Each row is a point. Before rounding, the points of a table are all equally far from one centre. They may lie mostly on one side of it. Write the centre, to within rounding.
In the rows, 100 means zero.

Points (8 x 3):
0:  57 135  99
1:  57 136  95
2:  49 123  98
3:  74 134 109
4:  60 138  96
5:  91 126 105
6:  64 138  85
7:  84 119 113
Centre:  72 117  93

Points (11 x 8):
0:  61 108 117  83 130 118  98  93
1:  90 171 126  70  70  74  88  98
2: 122 105  78 105  79 104 154 124
3:  74  90 100 146  71 100 124 112
4: 170 116  87  77 117 156  84  87
5: 111 104 119  64  92 126 154  71
6: 111 128 103 134  97 119 149  76
7:  92 130  73  89  67 170 124  90
8: 139 106 128 133 128 144  94  83
9: 138  78 162  81  92 100 109 113
10:  82  74  58 129  79  74  89 113
Centre: 118 108  99  94  71 109  81  84

Points (21 x 14):
0: 135 143 111 106  79  77  88  82  74  86  32 129  91 112
1:  75 110 112 119  88  65  58 140  70  60  74  94  70 111
2: 157 170 115 100  67 108 105 109  76  84  89  67 108 108
3: 134 122 125 120  54  71  68  93  62  82 119 115 100  77
4:  99 143 114  81  92 136  56  65  46  50  57 135 139  91
5:  80  96 104  16 111  67 105  77  62  58  87 119 127  90
6: 130 138  94  97 107  87  60  99  50  72 107  75 149 106
7: 108 126  92  88  43  80  71 106  99 107  56 137 134  89
8:  87  88  97 103  53  94  66 134  91  92  70 135 101  66
9: 104 102 113  89 114 159  72  90  42  78  78 127 124  75
10:  85 129  67  72  70 130  83  43  53  92  98 116 132  72
11:  99 158  96 116 100 105  65 133  79  31  70  88 127  63
12:  71 144  96 110 133  85  81 105  77  83  79  78 121  49
13: 131  86 159  85 132 105  98  80  71  55  87  47 116  92
14:  95  92  93 105 105 141  46 110  84  41  89 149 109 103
15:  42  97 121 104 104 106  60  69  60 111  88  86 134 108
16:  79 170 138 108 116  98  89  81  87  84  50 101  64 120
17: 102  76  58  95  99 118 105 128  68  87  85 130 117  91
18:  83 124 111 117 133 147  94 128  58  81 117  85 114 102
19: 102 138 121 141 111 130  66 107  89 111  99 109 110  99
20: 120 125 125 101 114  87  84 122  87  88  98  56 150  61
Centre:  90 115 114  84  79 108  99  86  94  59  86  92 108 101

Points (31 x 24):
0: 155 109 129 108  87  87  82 110  75 115  99 104 124 104 109  41  86 115  58 114 124  59 108 129
1: 109 126 126  74 120 106  87 103  83 106  90 139 116  83  87  61  74 114  98 136 143  94 102 125
2: 134 132 107  63  94 105 102  64  54 143  69 117 116  97  54  53 106  95  70  96 147  67 112 116
3: 145 108  91  51 107 111 107  85  66 115  69 124 111  96  74  38  82 131 112 133 117  79 116 158
4: 130  68 136  91  80 103  75 139  61 104  77 123 111  82  94  30 105 142  80  89 119  88 130 149
5: 106 111 122  50  93 107  87 107  74 118  93 100  83 118  60  52  62 145  84  94 149  76 113 143
6: 115  86 130  67 122  85 101 127  90  83 113 108  73  94  62  63 107 128  78  87 147  89 130 167
7:  99  77 147  71 131 129  88  79  91 129  80 103 115  81  64 103  97 124  80 117 145 105 137 144
8: 146 101 135  84  95  96  85 114  72 119  92 136  80 102  57  21  95 102  82  96  83  91 141 145
9: 110  83 129  68  88  68  75 102  46 110  88 120 115  99  97  62 116 129  70 121 150  90 108 155
10: 130  93  90  55 110  99  98 137  62 140  77  99  77  82  55  31 109 130  81 113 134  83  94 155
11: 142 115 124  82 117  96 121 114  73 105  91 123 104 116  85  30 110 155  62  82 117  88 151 160
12: 126 120  89  86  95 124  94 127  65 100  98  67 109 114  85  38 109 119  92  89 129  68 103 136
13: 147  79 141  49  92 118 120 110  94 109  85 104 120  80  60  52 130 133  68 117 147 129 112 158
14: 166  82 138  73 106 127  76  94  57 123  91 108 130  97 100  54 114 125  94  79 148  87 104 159
15: 170  74 112  69  91 110  97 123 115 102  76  93  87 102  49  69  54 153  72 125 152 106 104 139
16: 123  78  97  48  71 118  91 137  88 111  93 104  71  54  83  85 109 146  96 105 126  85  99 116
17: 155  90 124  85 103  93 104  97  63 114  79 127  91 149  77  40 110 138  81 115 159  96 118 171
18: 121 122 121  61  70 109  97 126  62 134  76 127 116  82  70  49 107 127  84  81 158 108 113 145
19: 130 104  95  76  68 105  93 115  74 105  53 113  99  78  69  29 100 155  84 103 128  70 135 135
20: 144 103 108 109  96 120  64 106  67 106  88 130  95  99  91  72 119 158  94 107 138  75 138 133
21: 144 112 133 123 116  87  79 126  73 100  81 107  65 127  67  67 112 127  90 112 162  89 123 141
22: 107  58 101  77 129  48  92 116  63 134 104  96 114 118  91  87 135 142  72 132 114  91 126 134
23: 132  73  72  59  93  91  85  92  62 101  85 108  83 101 128  52  84 111 118 104 132 108 134 147
24: 157 104  93  62 113 132 106  64  91 122 109  82 100 130  66  93  66 100  99 111 118  86 149 125
25: 133 111 131 102  87 120  66 117  69 137 105 100  82 115  89  69 142 120 104  89 115 110 115 139
26: 116  98 149  83 110  89 130 115  50 112  88 133  89  93  86  42  84 137  98 126 144  95 102 160
27: 113  93  75  75  65 103 102 119  37  82  91  94  76 117  94  64 108 116  50 100 117 103 142 133
28: 132 101 123  71 124 103  74 119  36 140  82 114 110 104  60  68 115 149 105  96 142 102  83 163
29: 136  61 125  57 109  99  77 101  50 105  88 118  88 102  77  41  88 152  58 110 137 108 159 145
30: 143 103 116 102  54  79 104  89  93 126  68 136  86 101  86  77 103 132 106 120 136  68 123 152
Centre: 142  77 111  83 111  93 118 105  74 114  69 106 101 107  75  84  95 117  82  88 114 106 109 110

Points (30 x 24):
0: 106 123 112 136  88 112  52 122 115  50  54 143  80 104  72  78  55 121 101  81 105  95 109 104
1:  85  91  97 148  82 131  87 110 120  69  73 148 112 141 112  64  78 150 114  93 119  62  96  93
2:  92  98 107 177 122 118  72 122 131  59  82 138 138  74 120 116  80  90  69 117 116 112  90 127
3:  83  76 134 114  72 100  70 174 120  63  69  81 118 110  96  79  64 125  95  85 130 141 111 100
4:  82 137 114 124  84 140  92 126  83  75  76  80  56 104  95 106  43 100 115 117 100  97 113  84
5:  84 133 139 126  94 135  82 155  97  48  66  97 124 113  61  80  92  92 124  89  95 122 121  99
6: 102 130 142 131  63 157  58 121 107  51  65 103  99 115  89  90  85 113  89 117  76  92 121 118
7: 102 132 128 136  69 156  83 127 134  91  39 117  98 100 103  70 103 116 107 130  89  85  91 109
8:  99  84 106 155 116 129  49 144 116  58  47 109 129  83 137 113  64  99 121  82  81 126 123  92
9:  62 128 104 105  82 151  50 154 101  37  66 125 107 129 111  88 105  94 138  84  97 121 118 116
10:  81 131 173 109  92 121  81 136  95  75  81 108 103 122 130  86 114 111 108 106  85 127 127 102
11: 120 100 128 100  57 137  53 126 128  69  23 117 123 105 108  78  88 121 103  88  89 112 128 128
12: 103 125 136 113  85 116  67 120 105  95  62  89 139  83 146 105  73 141 140 117  94 100 119  93
13:  69 122 118 158 101 100  71 107  71  61  36 124 122  56  96 118  97 122 103  64  91 134 119 124
14:  78  87 169 135  83 171  71 113 103  77  70  87 118  85 116  54  93 117 133 131  94 116 129 119
15:  60 107 133 151  75 132  83 110 123  69  36 112 111 109  77 100  80 108 152  86  79 112 111  85
16:  87 110 134  97 105 118  84 132  93  51  40  86 114  96 100 148  84 147 131  92  70 132 103 108
17:  75 124 128 140  70 169  72 114  79  55  53 112 127  98 125  98 134 155  92  92  95  88  97 117
18:  85 114 132 140  68 139  44 149 106  62  63 140 101 108  80  87  62 113 103  78 106 118  80  96
19:  80 126 146 136 121 129  73 162 124  55  71 150  97  79 107 109  67 148  91 106  79 124 113 104
20:  80 125 149 152  65 131  89 159 123  84  85 102 122 107  96  81  59 129 120  82 138  93  91 121
21:  89  92 133 129  95 143  54 122 120  68  39  84 112 100  85  83 132 138 133 127 123 100 126  75
22:  58 149 109 116  88 111  43 123 116  91  73 142  71  93  87  65  68 132 122  84  91 136 111  97
23:  85  91 135 129  90 111  48 143  95  88  55  85 109 118 116  53 103 130 123 120  95  88  96 108
24:  65 110 126 128 109 126 114 176 129  72  31 104  89  94  96  92  80 138 102  97  97  69  83 119
25:  81 121 134 127 124 149  55 164  94  91  76  94 130  96 144 119  92 141 140  71  95  77  96 128
26:  63 121 148 116 109 145  67 125 141  78  29 101  90  75 104 126  55 135  94 108  86 109  99  92
27:  62 111  98 127  86 139  56 145  97  85  72  66  97 149  72  93  73 153 131  95  93 128 107 122
28: 115  82  77 117  78 184  78 129 138  89  25 109  92 111  82  99 106 141 107 124 116 113 108  84
29: 106 101  82 157  79 160  47 150  99  66  75 102 116  91 108  96  92  97 117 122  87 124  73  91
Centre:  76  83  98 110 102 141  89 115 113  90  94 109  99  78 100 102  99 122 104  84 109 110 116 121

Points (29 x 24):
0:  62 106  80 112 149 110  58 105  92 104 129  68 115 121  41  99  67 124  70  95 161 128 114  92
1:  79 110  91 105 140 132  83  90 116 103 107 104  99 115  48 112  52 131 102 100 169 150  87  96
2:  93 124  66  73 149  98  87 116 123  91 113 109 105 129  40  87  83 125  64  85 161 116 126 126
3:  74 100  58 114 163 119  71 113 127 109 107 100 139 111  51 113  48 128  74  78 137 121  95 121
4:  71  78  94  91 134 113  74  92 109 119 125  90 123  96  55  93  41 136  61  92 145 125 102 136
5:  75  87  92 126 145 119  70 105 138 103 121  96 101 128  46 109  50 136  82 101 151 136  88  93
6:  65 101  91  93 125  99  71 124 105  96 116 117 116 118  30 104  46 129  68  77 140 134 109 108
7:  63 100  91 117 135 106  83  99 108  79 120  78 126 113  55 115  42 126  75 106 162 139 115 128
8:  96  94  71 120 136 111  87  95 105  96 120 101 130 107  49 116  63 112  72  82 169 133 123 119
9:  55  93  77 115 119 126  86 113 115 106 101  93 134 121  38 106  48 101  72  78 138 153 114 118
10:  88 103  95  99 140 112  84 127 133  98 125  70 110 133  53  90  60 110  85  76 147 146  77 101
11:  84 105  78  95 140 142  85 103 101  82 127  93 114 108  66 109  52 156  77  93 144 124  95 113
12:  77 109  72 104 151 111  54 119 121  76 108  92 122 133  58 113  45 116  81 129 155 126 107 126
13:  73 104  91  88 121 124  70 107 129  89 116 112 142 133  62 101  67 126  93  86 139 155 106  95
14:  55 120 107 109 145 121  69 124 120 105 117 100 124 112  60  71  67 115  69  90 162 155  98 101
15:  86  86  73 102 141  99  59  89 119  91 117 101 132 128  43 108  69 136  66  90 145 133  81 110
16:  79  83  96 107 146 103  90 103 106  73 133 110 122 117  32  97  63 130  76  79 135 140  95  83
17:  53  89  82 112 154 101  80 101 123  81 105  91 117 104  39  91  49 119  60  97 147 135 100  78
18:  74  91  92 125 150 118  79 121  98  89 112  92 115 120  40  98  44 136  92  87 135 141 108  94
19:  64 132  80  98 174 104  72 120 126  77 120 105 133 101  37  96  58 137  84  95 135 135  79 118
20:  71  89  70 122 153 128  64 112 104 114 118  69 122 102  23 107  68 106  64  92 145 116  99  93
21:  74 111  86 110 129 107  80 117 111  79 130 110 151 111  39 116  61 133  73 111 140 120  71 107
22:  74  96  93 104 151 102  86 115  98 107 122  81 109 127  67  97  54 126  58  79 149 142  82 101
23: 106 112 104 100 153 106  68  87 114 114 107  82  93 110  53 121  40 118  76  89 134 113 112  91
24:  63 100  86  93 124 134  76 128 125  91 130  86 110 111  37 105  64 131  62  85 152 123  92  97
25:  53 111  90 144 167 136  70 122 100 100 108  90  93 122  40 121  86 132  95  78 157 120 112 128
26:  70 115  82 113 122 122  66 100 110  75 112  91 115 111  34 115  46 140  85  93 149 139  82 126
27:  89  86  84 115 149 137  65  94 102  94 125 114 113 121  37 101  27 116  85 113 133 138 109 110
28:  67 116  91 107 134 118  69 112 107 109 102  96 109 122  45 110  40 118  89  70 158 121 103  87
Centre:  60 110  85 108 136 109  86  92 112  97 118 106  94 105  65  92  93  89  99 107 111 107  98 125

Points (30 x 24):
0: 100 168  79 101 137 118 134 123 108 102 123 157 127 128 144 138  88 124 113 106 102  74  95 127
1:  89 126  68 129 136 110 111 105 121  94 153 119 133 133 118 160  79 103 103  94 112 104  74 125
2:  65 134  46 112 105 107 122 101 101 101 101 129  99 139 142 150  67 121 134 112 124  87  68 136
3:  82 155  85  94 138 114 129  88 144  78 146 157 141 138 128 159  84 112 115  84  99 116  77 122
4:  79 147  83 128 141 101 111  71 126 126 108 173 110 136 130 141  98 102 125  67 109 110  59 135
5:  94 163  66 129 100  98 112  97 120 117 139 153 104 111  95 120  47 112 110  88 152  73  72 104
6: 118 137  68 127 102 123 127 113 112 108 146 153  95 130  97 148  62 140  77 102  96 111  71 140
7:  94 144  72 135 127 124 107  90 123  97 118 138  81 123 103 150  82 114  88  90 161  76  51 114
8: 103 175  84 126 128 126 104  89 118 109 132 141  86  99 132 124  77 116  82  85 107  64  81 131
9: 112 148  61 146 113 108 137  74 129 105 141 121  80 109  91 159  90 121 121  87 101  69  57 114
10:  94 161  79 108 141 104  99 101 125  79 127 179 103  82 140 144  83 123 136 111 117  69  73  99
11: 108  98  47 117 108  99  97  59 132 110 146 136  88 132 117 141  85 107  84  99  95  87  85  85
12: 122 153  75 137  90 104 114 114 122  69 137 154 116 116 119 141  79 143  74 119  94  62  73 122
13: 102 151  74 106 146 106 110 135 103 123 122 156  63 125 110 161  97 113  96  76 126 123 100 114
14:  94 129  50 117 111  92 110  91 114  98 115 171  94 135 141 139  77  96 114 104 122  57  65 124
15:  67 153  62 113 146 117  97  91 122  97 113 143 101 125 108 148  75  86 144 101 130  67  90 106
16: 118 146  75 127 120 148 121  96 104 115 131 131  96 106 144 105  88 115 108  82 135  99  51 113
17:  83 141  58 116 137 103 126 104 113 132 123 143  92 117 120 108  76 105 101  57 133  62  72 108
18: 116 154  58 127 131 134 121  89 116 106  92 153  90 137 130 149  73 107 106 114 103  89 100 132
19: 103 147  40  97 131 115 102  83 128  92 137 139  69 108  90 148  65  94 135  67  99  71  98 113
20:  84 133  83 130 135 110  85 110 121 110 136 151 113 151 130 139  95 126 134 141  98 113  98 107
21:  78 125  68 105 127  79 124  76 153 112 134 153 103 139 101 121  47  89 102  95 126  92  89 126
22:  99 143  60 108 114 104 127 116  92 113 139 155 134 118 131 135  92  92 110  67 111  80  74 132
23: 114 153  70 125 125 123 128 110 102 111 145 120  96 124 113 105  53 111  92 101 108  91  43 110
24:  93 148  87 138  89  88  82  64 138 118 114 130 117 141 134 151  75  92 116 120  89  73  51 107
25: 104 137  65  80 112  81 132  65 105 122 115 132 121 142 105 163  74 113  98  82 133  96  73 130
26:  83 127  84 101 152  96 116 111 108 100 148 135  87 114 130 163  97 119 109 111  95 109  76 142
27:  75 133  88 144 137  97 111  90 105 130 123 136 103  97 118 162  81 103  89 102  95 113  63 115
28:  78 140  76  99 127 118 133 117  84  98 143 138 117 114  93 147  56 122 102  74 130  85  77 123
29:  98 148  65 109 126 138 106  92 100 104 127 179 102 153 122 142  78 121 127  73 115  88 108 102
Centre:  99 131 101  94  91  99 105 110 134  88  91 132  95 117  98 119  95 121 119  84  95 105  77  97

Points (28 x 24):
0:  64  51  82  74 108 139  68 145 140  87 103  94 111  86 148 135 121  92 134 115 131 153  99  97
1:  74  48  89  61 121 123  97 133 116  54 104 160  82 106  95 131 107  64 136 135 134 133 105 124
2:  60  88 108  37  95 140 108 144 121  70 111 105 113  83 119 155 115 123  98  72 155 139 104  87
3:  66  92  93  73 132 146  72 106  98  56 104 141 102 101 141 138 106  62 117  86 133 140  80 114
4:  27  69  74  92 103 129  98 116 142  65 100 131 111  96  98 122 106  74 116 114 132 130  84 141
5:  43 107  88 114  83 146  78 134 132  89  72 106  83 111  96 118 106 103 121 114 150 113  87 115
6:  68  63  85  80 101 140  90 145 124  69 110  45  90 123 106 102  84 111  94 123 109 159 110 142
7:  62  74  99 112  90 133  95 133 120  68  82  97 113  91 125 127  93  72 107 126 170 130  73 108
8:  62  83  79  91 107 134  36 123  94  77 125  87 107  64 122 132  83  94 100 155 118 103 104 135
9:  70 120  83  57 112 116 100 147 118  33 109 140  95  95  76  92  82  79  90 116 118 127 108  81
10:  63  60  99  98  96 139  66 153  92  70 115  92 134  92 152 127 100 123  97 125 155 110  81 114
11:  79  48 108 107 137 150  77 168 117  79 110 106  84  65 122 121 123  78  98 118 107 149 111 136
12:  82  57  84 128  91 127  46 145 100  72  89 107 109  92  89 135 106  97 103 133 156 140  97 130
13:  63  92  79  77 124 149 111 143 136  74  78  82  91  87 129 125  85  74  87  80 150 126  91 122
14:  47  90  90  65  97 116  88 147  99  46  97  97  94  81 116 152 126  91 145 139 132 126  95 135
15:  55 100 123 108  96 142  69 141 124  61 110  82 115 104 101 136  78  89  78 110 148 143 115 122
16:  77  56 113 103 135  93  88 116  77  54  97  85  75 122 155 140 115 125 127 120 142 135  94 122
17:  66  45  88 108 124 129 135  95 141  54 156  91 111 117  97 123  95  90 124 112 125 149 104 114
18:  80 104  93 107 115 159 106 127 122  43 116 137  81 115 134  92  97  71 127 133 135 148 101 118
19:  88  45  99 110  99 123  89 135 124  47  92 102  75 118 114 106 109  62 113 112 126 164  60 124
20:  98  69  72  69 108 131  84 172 144  83 131  78 126  90 147 151  97  92 106 102 122  93  82 153
21:  38 109  76 104 111 115 117 144 142  67  97 124  81  80 129 119 116  76 113 110 133 124  82 143
22:  34 107  82  86 111 103  69 134  98  68  99  94  81  94 119 119 120 105  77 128 111 137  81 127
23:  66  77  95 112 133 142  70 169  90 102  96 116 109  87 123 125  81  77 140  73 133 110  82 131
24:  70 107 103  99  96 124  62 116 110  77  90 106 109 119  96 159  70  76 103 115 142 124 107 164
25:  50  83  61  92 125  99  94 143  98  42  86 115 108  73 116 126  86 122 126 135 113 113  75 134
26:  50  67  90  93 129 128  64 110 102  30 132 138  94 110 156 137 109  80 109  89 145 122 103 121
27:  77  68  99  81 125 140 104 122  78  77 145 142  98  88  95 145 129  78 103 122 109 166 109 102
Centre: 107  76 101  88  85 108  96 116 108  74 118 109  94  88 113 105 102 107 115  85 110 103 119 119

Points (31 x 24):
0: 108 133 128 130 129  79 141  75 100  61  64  96 121  91  85 123 128 103  66 128 147 115  70  66
1: 105 102 135  89 140 108 138  85 120  32  84 101 111  73  96 103 132 109  79 111 106 103  77  35
2:  90 107 148 132 142  53 109  54 115  68  93 103 129 101  77 109 105 115 102 120 119  79  70  49
3:  87 101 153 137 141 118 129  96 109  90  91 103 106  96  84 117 155 141  91 115 132 136  76  35
4:  63  96 162 109 160  93 141  78  90  72  81  93 131  80 106 104 128 132  90 119 139 105  94  66
5: 102  94 142 111 160  75 107  56  92  73  91 116 109  56  75 106 135 141 108 110 119 113 100  62
6:  71  91  81  83 122  92 116  95 109  67  92 123 122  79 113  85 151 120  83 101 135 124  82  56
7:  97 112 139  78 157  96 122  67 104 103  96 133 161  78  92  86 144 139  72 131  93  90  86  68
8: 123 107 140  86 159  96 147  70 109  83  82  86 115  71  98 104 145 131 100 133 122 125 104  31
9:  85  99 126 123 140 103 154  79 124  65  59  72 117 111  76 114 100 109  80 121 119 114  59  72
10:  85 100 120 100 110  96 146 113 101  81  59  68 120  91  63 124 140 108  76 105 152 122  75  42
11:  86  94 154 115 144  95 157  68 111  74  72 100 129  69 115 108 117 122  81 118 139 123  90  60
12:  80 124 138 110 132 101 132  61 126  56  70 103 133 114  97  84 118 140 101 136  97 112  71  54
13:  73 107 128 113 119  93 127  99 100  64  53  87  90  83  86 108 129 136  83 124 140 127  81  65
14:  43  94 168 119 126  84 134  71  80  89  96  92 126  79  86 127 161  95  99  98 117 121  83  78
15: 105  66 133 100 153  92 136  93  99 100  61  83 127  88  85 103 146 127  89 102 131 141  89  30
16:  66 101 166 124 106 108 120  76  89  81  80  76  99 111  77  84 129 136  87 134 131 128 112  46
17:  62  90 122 131 185  95 138  86 111  96 106 100 153 102  59  89 126  92 101 125 112 123  90  56
18:  91  78 120 102 127 107 156  61 107  87  83 107 142  80  93 104 136 108  63 112  94 153  98  45
19:  86 120 157 100 125  92 116  80 108  45  68  94 155  68  95 110 142 132 109 108 110 105  85  38
20:  72  94 128 108 157  70 132  93  81  96  80 122 132  71 122  80 146 133  93 114 114 115  84  39
21:  93  84 140 104 153  81 155  66 121  74  84  73 119  69 105 110 148 121  93 122 116 114  83  53
22:  89  90 144 114 174 110 135  81 102  70  69 115 130  87 112 110 134 139  72  92 113 125  97  71
23:  74  97 116 117 133  92 142  80  95  94  93  90 133  49  82 117 160 131  98 119 120 126  95  33
24:  73  75 141  98 149  84 118 110  88  91  76 100 119 107  53  95 164 126  71  98 115 125 116  44
25: 102  78 155 128 134  85 139  96  93  97  66  81 124  65  65 102 152 122  85 142 122 130 128  47
26: 123  79 128 126 148  87 120 101 121  76  51 103 142  71  72 120 152 103 131 113 132 144  98  56
27:  68  91 112  90 139  84 130  88 103  75  71  98 126  94  74 120 166 110 110 103 138 117  76  45
28:  93 108 141 125 116  99 142  69 138  88  73 102 115  97 106 134 111 121  67 128  94 109  85  35
29:  81  66 148  86 150 113 144  64 110  81  90  96 118  86 117 107 141 110  82 119 106 101  69  64
30: 101  88 132 133  99  92 127  95 113  81  64  96 138  82  76 115 157 143  70 137 141 133 106  71
Centre: 119 113 128 114 109  98 126 111  96 104 107  95 127 103  92  89 121  98 113  94 100 102 106  85

Points (28 x 24):
0: 104 103 122  65 122  90  69  65 129  26 107 127  87  90 111  56 146 136 118 105  79  99  93 114
1:  88  91 108 103 104  83  79  60 169  22  98 111  86 129 117  97 136 127 105  84 119  74 109 129
2: 136 105 123  88  97 108  88  95 174  41 100 125 102  97 119  54  95 104  84  81 114 123 111 123
3: 111 122 153 109 123  88  94  89 140  37 101 113  89 114  94  76  98 133 107  59 119 119 120 134
4: 118  64 125 103 108 108  70  90 152  45 106 140 106 124 121 103 129 123 113  71 101 110 109 126
5: 107  85 119  78 113 108  97  73 144   5  81 134  71 122 125  60 142  98 128 100 106 104 114 121
6:  94 125 126  63  97  41  97  79 119  27  99 134  70 121 123 107 118 103 110  82  88  70 107  97
7: 104 113  98 110 126  95  96  81 151  63 108 152  93 133 143  76 126 124 114  94 107 102 134 136
8:  86  99 105  76 109 100  95  99 157  30  73 142  86 116 108  92  82 103 109  83 114 114 116 139
9: 114 110 131  59 100 107  81  74 125  41 120 142  91 123  94  90 116 145  78 101 111  98 136 135
10: 105  91 129  54 111  67  97 126 161  79  71 132  98 130 134  99 137  71 109 105 125  89 100 118
11: 114 100 131  67  55 102  96 108 138  36  78 125  76 104 119  89  91 103  86  93  78 128  89 103
12:  84 123 124  27  85 130 104  95 129  36  68 128 119 107 130  83 102 107 103  91 105  77 122 123
13: 122  73 144 115 111  88  84  70 153  52  42 101  89 142 125  79 129 109  79 113 103  78 119  87
14: 118 113 158  72 119 108  86  87 145  46  60 109  73  92  91  92 119 121 125 111 100  98  94 125
15: 109 113 143  79  98 118  78  97 151  44  80 111 121 105 119  49 117 151  66  95 100  91 102 110
16: 116 106 122  84 132 109  88  76 170  48  86 138  92  98  94  79 139 100 106  74 118  93  82 134
17: 123 100  96  74  93  95 117 108 127  29  88 149 140 130 139  70  89 108 105  81 108 106 100 114
18: 113  84 102  72 112  94  83 109 120  41 108 158  98 100 128  69 141 125 106 103 123  92 106 142
19: 128 109 154  95 117  74  79 109 141  73  61 121 101 103 113  65 121 120 119  82 134  78 113 124
20: 101 109 113  49 128  93 107  93 166  56  85 134  89 132 155  72 124 127 108  99 101  87  98 104
21: 110 104 104  64  92 119  91 113 134  52  73 147 122 109  89  74  91 120  91  90 110  96  86 138
22: 131 126 135  57  87  88  82  96 117  40  62 122  71 117 119 103 106 137  90  99 113  95  87 123
23: 112  99 147  94  92 110 111  72 162  28  51 112 101 113 118  78 147 119 118  88 114  81 108 104
24: 102  94 134  98 116  93  87 115 125  53  62 131  94 141 126  66  79 116 114 100  99 117 148 122
25: 134 106 109  72 102 105  62  96 133  75  87 140  77 151 116  60 140 110  84  83 131 112 135 115
26:  93  96 105  94 101 114 114  85 157  61  96 133  62  64 117 106  99  91  91  80 115  81 101 118
27: 134 127 139  53  88  85  69 102 165  56  90 102  90 117  99  89 133 101 124  80  93  93 112 117
Centre:  94 101 119  85 103  94 100  74 106  71  98  91 105 119 117  80 119  86  93  98 109 102 103 110
